Each row of a before or after table is a point. One or more steps were done to the points. Then noise was added and the rows were shuffled. The steps act on how far a point lies along the listed directions, d1 being the first. Name the steps. A step turns or swaps two directions, mirrors them in a line or flattens them onto one, adds a multiple of one to another, or multiplies one. Angles are multiples of 10 degrees, from the lower direction toward the higher: turns from -170 to 170, lines from 10 to 170 but not 90. Use the fewest steps. Two steps may share a direction if one is a turn and the other turns, adds or multiplies; they go together, in the order done. Otherwise the lowest direction goes first.

Directions:
(1): -10, 45
(2): 45, 10
Before:
-2, 47
34, 13
-14, -24
10, -33
5, -7
13, -32
-9, -49
17, -3
-21, 37
96, -5
After (10 x 2):
-15, -23
-12, 15
-41, -27
-45, 85
43, -4
-3, 36
-35, -1
-9, 1
-34, -4
44, 17
Steps: swap d1 and d2

Directions:
(1): 7, -27, 58, -3
(2): 42, 22, 3, -44
(3): 43, -38, -22, 20
(4): -23, -39, -18, -43
Before (12 x 4):
16, -12, 18, 2
12, -8, 17, -1
-8, -8, 21, -19
-2, -41, 1, -28
-16, -49, 10, -16
14, -16, 21, -3
-5, 3, -16, -2
0, -17, 18, 1
-11, 10, 20, -20
-12, 22, -47, -2
-5, -7, -8, -14
-48, -7, 37, -5
After (12 x 4):
-8, -1, 44, -22
-10, -73, 62, -19
20, -39, 70, -6
20, -31, 59, 0
4, -36, 60, -1
16, -25, 53, -3
-9, 16, -45, 0
-3, -27, 61, -22
-23, 66, -142, 3
-6, -4, -15, -14
-42, -33, 94, -8
2, -58, 36, -30
Steps: multiply d1 by 3

Directions:
(1): 37, 9, 42, 16, 4, -52
(2): 53, -6, 3, -23, -45, 29
(3): -10, 20, 8, -72, 11, -19
(4): 9, -42, 38, -11, 44, 30
(5): 5, -60, -33, -12, -6, -37
(6): -43, -21, 43, -2, -46, -2
Before:
-30, 17, -26, -68, -52, 28
31, -28, -42, 44, 23, -28
-2, 2, 36, -37, -28, 44
-1, -17, -8, -23, -52, 11
-7, -39, -23, -43, -24, -24
-53, 40, 26, -23, -53, 41
42, -34, -46, -6, 13, 6
-10, 39, 2, -76, -45, 16
3, -52, -40, 24, 6, -14
-13, 21, 35, -33, 12, 12
19, 22, 11, -69, -42, 7
11, 4, 32, -30, 63, 36
1, -16, -44, -41, -43, 11
After, 13 rows:
-6, 26, 29, -76, -39, 13
-17, 4, 16, -64, -45, 14
-5, 49, 0, -28, 5, -3
17, 46, -9, -25, -43, 12
4, -15, -4, -21, -51, 2
7, -38, -1, -40, -33, 8
18, 14, 20, -70, -39, 8
41, -51, -21, -9, 18, 9
6, -56, -32, 25, 6, -17
-3, -37, -21, -42, -23, -30
28, 56, -29, -19, 46, 6
17, -62, -11, 35, 34, -4
-38, 53, 27, -16, -55, 20
Steps: multiply d1 by 0.4; mirror d4 and d6 in the line at 120 degrees

Directions:
(1): -38, -9, -5, -29, -25, -59, -25, 34
(2): 69, -27, -18, -24, 11, -41, 9, -9
(3): 21, -5, 65, -41, -22, 22, -31, -6
(4): 9, 31, 52, 44, 3, -48, 15, -8
(5): 6, -8, 15, 7, 67, 6, -28, 52
Before:
33, -16, 5, -22, 18, 14, -9, 21
40, -28, 16, -31, 11, 12, -14, -4
-32, -34, 2, -30, -6, -22, -27, 47
11, 2, 4, 19, 41, 35, 19, 17
-57, 10, 48, -26, -29, 2, -42, 34
-47, 40, -25, 30, -56, 10, 24, -29
-40, 7, 48, -3, -6, 62, -22, 24
26, 15, 79, 20, -11, -119, -21, 40
-17, 2, -21, 3, 29, -2, -5, 2
10, -8, 31, -2, 44, 3, -2, 13
-29, 17, 23, 44, 18, 1, 17, -12
-44, -5, -10, 13, 6, 34, 0, 30
After:
-61, 37, 10, -4, -78, 55, -6, -29
13, 4, 22, 10, 35, 43, 14, 16
-54, 17, 50, 26, -5, 34, -12, 25
42, -3, 0, 14, 29, -26, 12, 17
-32, -19, 23, 1, 0, -52, -12, 44
-6, 4, 25, -16, 14, 4, -19, -2
5, -15, -6, 2, 52, 4, 9, 17
-89, 40, 16, 72, 14, 36, 11, 34
-48, -7, -4, -3, 6, 63, -7, -1
0, -60, -120, -48, 9, -38, -21, 64
-106, 32, -4, 36, -7, -16, -11, 41
44, -10, -11, 20, 30, -45, 19, -5
Steps: multiply d2 by 1.6; turn d3 and d4 by 160 degrees

Directions:
(1): 15, 25, 33, -46, -56, -13, -14, 36, -40, 33, 4
(2): 6, 6, 19, -63, 19, 38, -46, -52, 18, -10, 4
(3): -20, -5, 69, 39, 22, -22, -12, -40, -43, 13, 5
(4): -31, -23, -32, 12, -59, 27, 9, -51, -10, 36, 23
Before, 9 rows:
-26, 16, -52, 43, 30, -13, 27, 32, 15, -32, 17
42, 24, 25, -14, -22, -29, -2, 59, -9, -12, -4
37, 44, 5, -99, -20, 22, -15, 69, 16, -15, -15
-17, -39, -70, -16, -39, 21, 10, -54, 23, 25, 32
-11, 3, 13, 61, 16, -56, 25, 56, -36, -5, -33
0, -16, -55, 82, 38, -16, 31, 28, 12, -23, -36
4, 11, -14, -55, 4, 6, -15, -13, 17, 0, -15
13, 26, 3, 52, -13, -49, 26, 85, -41, 10, -7
-21, -18, 5, 39, -35, -19, 4, -8, -58, 14, -5
After:
32, 39, 1, -97, -30, 27, -14, 61, 15, -8, -12
4, 11, -14, -57, 2, 6, -16, -13, 17, 0, -13
-16, 0, 8, 62, 8, -53, 27, 48, -39, 0, -30
-3, -17, -56, 82, 35, -14, 33, 25, 12, -21, -34
-9, -34, -62, -18, -24, 13, 6, -41, 25, 14, 25
-26, 15, -54, 44, 27, -11, 27, 30, 14, -30, 18
-17, -15, 7, 38, -29, -23, 3, -1, -56, 9, -9
37, 20, 20, -12, -30, -25, 0, 52, -12, -6, -1
9, 24, -2, 52, -20, -46, 27, 80, -43, 15, -4
Steps: multiply d4 by 0.7

Directions:
(1): -23, -27, 56, 27, 38, 32, 57, -1, 21, 35, -2, 4
(2): 27, -27, 12, 58, 1, -27, -38, -54, 5, 12, 34, 33
(3): 40, -61, 3, 14, -52, 4, 7, 15, -1, 5, -62, -9
Before, 13 rows:
-32, 6, 54, 7, 57, 29, 54, 0, 4, 26, 25, 13
38, -73, 9, 69, 1, -15, -27, -25, 36, 24, 11, 31
0, -30, 32, 22, 10, 22, 17, 5, 1, 23, -19, 15
-26, -19, 28, 1, 57, 36, 52, -21, 0, 40, 22, -2
61, -62, -28, 3, -76, 4, -28, -9, -1, -22, -69, -34
-9, 19, 6, -9, 28, 4, 16, 2, 1, 15, 9, -6
-21, 4, 34, 13, 55, 29, 44, -5, 19, 15, 30, -10
-15, 35, -23, -26, -12, -23, -24, 0, -6, -13, 29, 7
-43, 2, 36, 11, 25, 37, 52, 10, 25, 20, 21, 11
-29, 17, 28, -1, 39, 27, 16, -9, 5, 31, 19, 2
68, -106, 15, 24, -45, 27, 53, 41, 22, 41, -124, 0
-10, 7, 27, 17, 1, 8, 6, -17, 24, 19, 6, 8
10, 63, -84, -12, -45, -29, -48, -28, -28, -43, -3, -17
After, 13 rows:
-2, -30, 35, 22, 12, 25, 14, 8, 2, 26, -18, 15
-24, 5, 34, 15, 54, 28, 40, -3, 20, 17, 28, -13
-32, 3, 49, 5, 57, 25, 54, -4, 3, 22, 24, 14
8, 70, -84, -13, -45, -30, -50, -28, -26, -42, -2, -15
-42, 1, 31, 8, 25, 37, 48, 11, 22, 19, 23, 10
-10, 7, 30, 23, 4, 10, 11, -17, 23, 22, 9, 8
-27, -19, 21, -2, 55, 34, 52, -19, 3, 40, 21, 0
31, -81, 25, 77, 14, -4, -10, -25, 41, 36, 10, 33
59, -63, -29, 5, -77, 8, -29, -8, -2, -22, -71, -33
71, -106, 9, 22, -46, 26, 52, 37, 22, 44, -127, -1
-8, 18, 5, -9, 24, 4, 14, 1, 2, 12, 12, -6
-15, 36, -21, -26, -12, -23, -24, 1, -5, -12, 29, 7
-31, 15, 28, -1, 39, 27, 13, -9, 4, 30, 20, 3
Steps: add 0.3 times d2 to d1

Directions:
(1): 93, -12, -37, 23, -42, -27, -3, -38, -8, -48, -11, 11, -5, -11, 5, -19, 4, -28
(2): 50, 10, 33, -86, 46, 6, 32, 14, -12, 6, -8, -22, -23, -1, -7, -11, 31, -43
(3): 25, 1, 77, 30, 2, -9, 14, -23, -47, 44, 3, 20, 32, 2, -14, -28, -61, -12
Before, 13 rows:
25, 4, 104, 12, 14, -17, 12, -26, -66, 56, 20, 13, 34, -1, -12, -27, -63, -22
32, 0, 58, 24, 4, -20, 11, -29, -36, 38, 16, 33, 10, -15, -11, -27, -28, -3
-66, -1, 23, -21, 36, 21, 2, 47, 3, 37, 13, -13, 1, 4, 3, 9, 8, 26
-49, 23, 49, 15, 25, 9, 12, -9, -32, 39, 22, 22, 7, -1, -14, -13, -30, 17
-36, 7, 14, -20, 16, 22, 10, 33, 9, 0, -20, -5, -12, -5, -2, -3, 9, -1
-23, -1, -54, 28, -9, 16, -2, 4, 19, -30, -4, -7, -4, -14, 11, 7, 12, 22
-112, 19, 45, -25, 47, 43, -9, 40, 19, 71, 21, -34, 6, 18, -8, 26, 11, 39
-68, 4, 93, 59, 0, 0, 8, 2, -49, 71, 33, 11, 63, 4, -16, -23, -82, 28
-11, 10, 66, 21, 20, 4, -5, 12, -26, 28, 10, 22, -3, -3, -19, -17, -27, 7
52, 5, 134, -22, 47, -5, 42, 5, -57, 90, 0, 18, 13, 13, -16, -32, -49, -42
59, -13, -89, -9, -22, -10, -20, -6, 12, -62, -44, -4, -37, -12, 9, -27, 41, 0
13, 2, 41, 56, -43, -15, -5, -34, -20, 27, 21, 16, 37, -5, -6, -17, -43, 8
-6, -28, 38, 47, -28, 6, 0, -26, -22, 21, 19, 29, 27, -14, -18, -4, -45, 8
After (13 x 18):
-55, 6, 104, 44, 9, -1, 14, 2, -54, 76, 33, 9, 61, 3, -19, -28, -80, 17
-26, -1, -50, 37, -12, 15, -4, 2, 14, -27, -4, -4, -2, -14, 10, 5, 6, 25
-37, 6, 11, -18, 15, 22, 10, 33, 11, -2, -20, -4, -12, -5, 0, -2, 11, 1
37, 2, 61, 12, 9, -18, 14, -28, -35, 39, 16, 30, 7, -14, -13, -31, -23, -7
55, -14, -93, 2, -27, -11, -23, -8, 13, -63, -43, -1, -34, -12, 10, -25, 38, 3
-7, 11, 70, 12, 26, 7, -1, 13, -27, 29, 8, 20, -6, -5, -19, -17, -24, 2
-42, 23, 53, 8, 29, 10, 15, -8, -32, 40, 20, 20, 5, -3, -14, -14, -28, 13
20, 3, 49, 48, -35, -15, -1, -34, -25, 31, 20, 15, 35, -5, -8, -19, -43, 3
-66, 0, 22, -20, 36, 21, 1, 45, 4, 37, 12, -13, 2, 3, 4, 10, 9, 28
-112, 19, 45, -25, 46, 44, -10, 38, 19, 71, 21, -35, 6, 18, -8, 27, 12, 41
58, 6, 128, -44, 57, -2, 46, 10, -54, 84, -2, 11, 3, 13, -16, -31, -34, -48
3, -29, 47, 38, -23, 7, 4, -26, -25, 25, 19, 28, 28, -13, -20, -6, -44, 3
34, 6, 106, -7, 23, -15, 18, -23, -65, 55, 20, 8, 27, -2, -12, -27, -53, -30
Steps: turn d2 and d3 by -10 degrees

Directions:
(1): -36, -16, -20, -32, 19, 53, 27, 33, -13, -45, 6, 37, -75, 9, 24, -22, 7, -3, 26, -42
(2): 37, -46, 34, 11, 28, -15, 3, 22, -27, 36, 80, -29, 0, 9, 9, -48, -18, -28, 39, -14
(3): 5, 5, 42, -16, -20, -15, -88, 22, -21, 17, -35, 39, 4, 21, 28, 19, 31, -6, 58, -20
Before, 12 rows:
21, -17, -14, 12, 16, 4, 64, 3, 8, 4, 37, -32, 4, -15, -6, -19, -33, -3, -28, 14
27, -15, -29, 35, 28, -19, 80, -22, 6, 7, 83, -80, 44, -30, -39, -20, -48, 4, -68, 50
10, -13, 3, -2, -6, -6, -6, 2, -6, 7, -2, 9, 1, 4, 0, -1, -2, 6, 19, -7
-18, 26, -14, -26, -11, -4, -14, -9, 18, -12, -50, 41, -23, -12, 19, 33, 32, 32, -3, -3
-4, -15, -12, 2, 29, 24, 53, 15, -5, -11, 41, -14, -33, -1, -4, -39, -19, -2, 1, -21
1, -4, 13, -30, 6, 16, 37, 11, -2, -11, 23, 9, -13, -20, 1, -31, 7, 4, -27, -21
-20, 11, -39, 23, 9, 16, 47, -16, 24, -16, -4, -32, 16, -9, -16, -4, -15, 12, -43, 26
35, -6, 12, 24, -8, -36, 2, -29, 11, 33, 3, -52, 50, -9, -28, -10, -7, -1, -17, 32
-18, 36, -54, -13, -42, 11, 21, -19, 36, -28, -49, 19, 2, -14, -9, 41, 13, 41, -42, 23
-13, -40, 7, -7, 19, 29, 28, 23, -16, -14, 48, 19, -49, 1, 32, -26, -1, -24, 24, -54
-2, 40, 3, 6, -8, -4, -22, -11, 1, 3, -42, 23, 10, -24, -11, 33, -14, 13, -18, 24
-21, 31, -40, -16, -24, 1, 15, -16, 36, -42, -54, 4, 6, -16, -22, 39, 1, 25, -43, 9
After (12 x 20):
59, 1, -15, 60, 12, -62, 64, -49, 14, 42, 78, -110, 104, -39, -63, -1, -53, 4, -93, 86
47, -40, 29, -1, -12, -27, -27, 30, -20, 47, 59, -6, 12, 11, 19, -26, 2, -10, 54, -9
42, -37, 39, -4, 6, -35, -32, 27, -18, 27, 49, -22, 13, 12, 3, -18, -8, -20, 45, -25
41, 16, 45, 23, -1, -37, -52, -5, -17, 52, 3, -1, 39, -14, -2, 13, -21, -10, 11, 24
7, -18, 26, -27, 12, -8, -33, 25, -14, 15, 10, 39, -38, 5, 40, -7, 35, 4, 57, -35
-1, -5, -10, -3, -16, -2, 1, -5, 2, -7, -23, 17, -2, -1, -8, 7, -1, 10, 3, -5
20, -23, 6, 36, 24, -8, 20, 3, -2, 33, 53, -47, 31, 3, -5, -32, -25, -12, 5, 16
-79, -24, -53, -41, 21, 105, 78, 33, -4, -93, 4, 70, -128, -1, 43, -17, 9, -4, 6, -79
-16, -10, 4, -40, 11, 39, 46, 22, -7, -32, 27, 24, -44, -18, 9, -37, 6, 6, -16, -42
69, 18, 27, 55, -33, -87, -22, -69, 32, 73, -15, -89, 130, -21, -58, 20, -15, 10, -56, 82
-38, -10, -40, -19, 34, 62, 77, 26, -4, -51, 19, 15, -83, 0, 5, -39, -13, 2, -5, -44
21, -8, -17, 13, 11, -1, 67, -3, 8, 3, 30, -35, 9, -16, -12, -12, -32, 2, -38, 23
Steps: multiply d1 by 2.5; mirror d2 and d3 in the line at 110 degrees

Directions:
(1): -3, -34, -70, 5, 2, 20, -20, -28, -24, -18, 38, -54, -92, -15, -24, -19, 24, 3, 17, -5, 26, -38, 7, 61, 2, 14, 26, -2, -4, 49, 22, -7
(2): 26, 8, 17, -18, 5, -48, 24, 86, -13, 15, 25, 10, -22, 22, -33, -28, 12, 45, 38, 1, 52, 21, -1, 40, 11, 28, 8, 58, -29, -27, -58, -4
(3): -30, 8, -5, 11, 34, 47, -16, -23, 5, 47, -57, 22, 16, 4, 30, -8, -15, 49, 25, -10, 39, 83, -33, 58, -13, 4, 7, -17, -7, 45, 6, -45
(4): -30, 26, 11, 42, 6, 4, -17, -6, -67, 21, -13, -36, 2, -77, -8, 2, -19, 0, 34, 52, -6, -14, -13, -34, 20, -62, -21, 42, -55, 17, -39, -10
(5): 69, 50, 9, 11, -32, -7, -49, -21, -23, 20, 2, 67, -39, 1, 15, -3, -22, 10, 71, 55, -32, -24, -6, -8, -1, 51, 6, -21, 27, 1, 18, -11
Before (11 x 32):
-4, 13, 20, 7, 8, -18, 10, 50, -14, 19, -6, -8, -13, -27, -18, -10, 4, 20, 32, 18, 25, 4, -4, 4, 15, -26, -18, 42, -29, -20, -37, -7
31, 11, -22, 8, -11, 13, -42, -47, -32, 18, -3, 31, -37, -1, 0, -8, 4, -7, 53, 21, -36, -33, -15, 10, 5, 14, 9, -21, 25, 27, 31, -7
33, 12, -10, 0, -33, 5, -36, -23, 7, -1, -3, 23, -41, 6, 4, 14, -6, 7, 36, 15, -29, -11, 5, -5, -10, 30, 18, -28, 19, 16, 24, 4
25, 21, -17, 9, -25, -6, -40, -22, -5, 1, 9, 12, -20, -2, -17, 10, -8, -24, 22, 39, -24, -31, 9, -31, 3, 25, -1, -15, 18, -4, 21, -5
-26, -11, 8, 16, 3, -15, 31, 22, -13, -7, 5, -48, 26, -30, -38, 14, 16, -15, -21, -6, -6, -15, -4, -24, 17, -52, -8, 37, -26, -10, -10, 12
-12, 33, 47, 9, -5, -26, 23, 25, -8, -13, 12, 6, 39, -16, -5, 7, -9, -23, -10, 29, -24, -22, 2, -64, 11, -21, -19, 21, -18, -47, -16, 3
-53, 1, 8, 4, 17, -10, 7, 16, -15, -6, -10, -62, 37, -38, -19, 19, 9, -5, -16, -1, 2, -6, 0, -31, 18, -43, -24, 36, -48, -12, -48, 14
23, 19, -8, 16, -5, -26, -19, 35, -67, 10, 15, -18, -44, -50, -47, -15, 4, 22, 77, 53, 19, -33, -4, 9, 11, -17, 7, 69, -40, 17, -40, -5
38, 37, 12, -4, -8, -46, 8, 68, -46, 1, 30, 11, -33, -5, -33, -10, 1, 19, 36, 6, 18, -8, 4, 4, 16, 28, 13, 52, -24, -31, -56, -4
-26, -12, 15, -8, -3, -45, 37, 56, -14, -13, 28, -42, 2, -33, -33, -10, 11, -13, -7, -5, 11, -40, 7, -30, 23, -28, -29, 50, -39, -27, -46, 32
45, 37, 16, 8, -1, -41, 10, 75, -38, -1, 32, -3, -27, -23, -36, -25, 5, 21, 50, 35, 31, -22, -3, -7, 17, -4, -8, 52, -30, -11, -67, 3
After:
-25, -8, 8, 19, 3, -15, 30, 23, -16, -5, 5, -51, 24, -35, -39, 16, 17, -13, -18, -3, -6, -16, -5, -26, 18, -58, -9, 40, -30, -10, -13, 11
-25, 32, 27, 38, 10, -15, -2, 45, -61, 31, -17, -33, -12, -81, -23, -9, -7, 18, 55, 54, 17, -6, -13, -19, 29, -69, -33, 71, -67, -8, -64, -13
-1, 41, 2, 49, 2, -21, -33, 31, -124, 27, 3, -49, -43, -114, -53, -14, -11, 21, 107, 97, 17, -46, -14, -17, 26, -71, -10, 102, -85, 29, -73, -13
41, -1, -26, -6, -14, 9, -37, -45, -9, 10, 3, 43, -37, 26, 1, -9, 11, -8, 41, 1, -35, -28, -11, 26, -2, 37, 15, -35, 46, 21, 44, -5
-56, 2, 11, 8, 16, -11, 6, 16, -19, -2, -12, -65, 39, -45, -20, 20, 7, -5, -11, 0, 2, -7, -3, -35, 19, -48, -24, 39, -54, -12, -53, 13
-43, 1, 21, 17, 0, -43, 27, 52, -52, -1, 21, -63, 1, -76, -38, -10, 1, -13, 12, 23, 8, -48, 1, -50, 33, -64, -41, 74, -71, -18, -70, 27
33, 15, -20, -4, -25, -8, -35, -18, 14, -6, 12, 22, -19, 20, -15, 9, -3, -23, 12, 24, -23, -28, 13, -20, -3, 44, 5, -28, 33, -10, 34, -1
10, 69, 28, 56, 7, -36, -9, 69, -115, 23, 17, -44, -27, -110, -45, -25, -14, 21, 88, 93, 22, -39, -17, -47, 41, -76, -33, 100, -92, 6, -111, -7
-14, 33, 47, 12, -5, -25, 23, 24, -11, -12, 12, 4, 39, -18, -7, 5, -10, -22, -7, 30, -25, -22, 3, -64, 13, -25, -20, 23, -21, -47, -17, 2
38, 5, -13, -9, -35, 4, -30, -21, 23, -5, -1, 32, -43, 26, 6, 13, -2, 8, 27, 3, -27, -8, 6, 5, -15, 46, 23, -37, 33, 13, 33, 8
3, 66, 24, 44, -1, -42, -12, 61, -123, 28, 15, -30, -31, -93, -44, -9, -22, 19, 77, 64, 11, -24, -11, -36, 39, -43, -12, 100, -87, -12, -100, -15
Steps: add 1.5 times d2 to d4
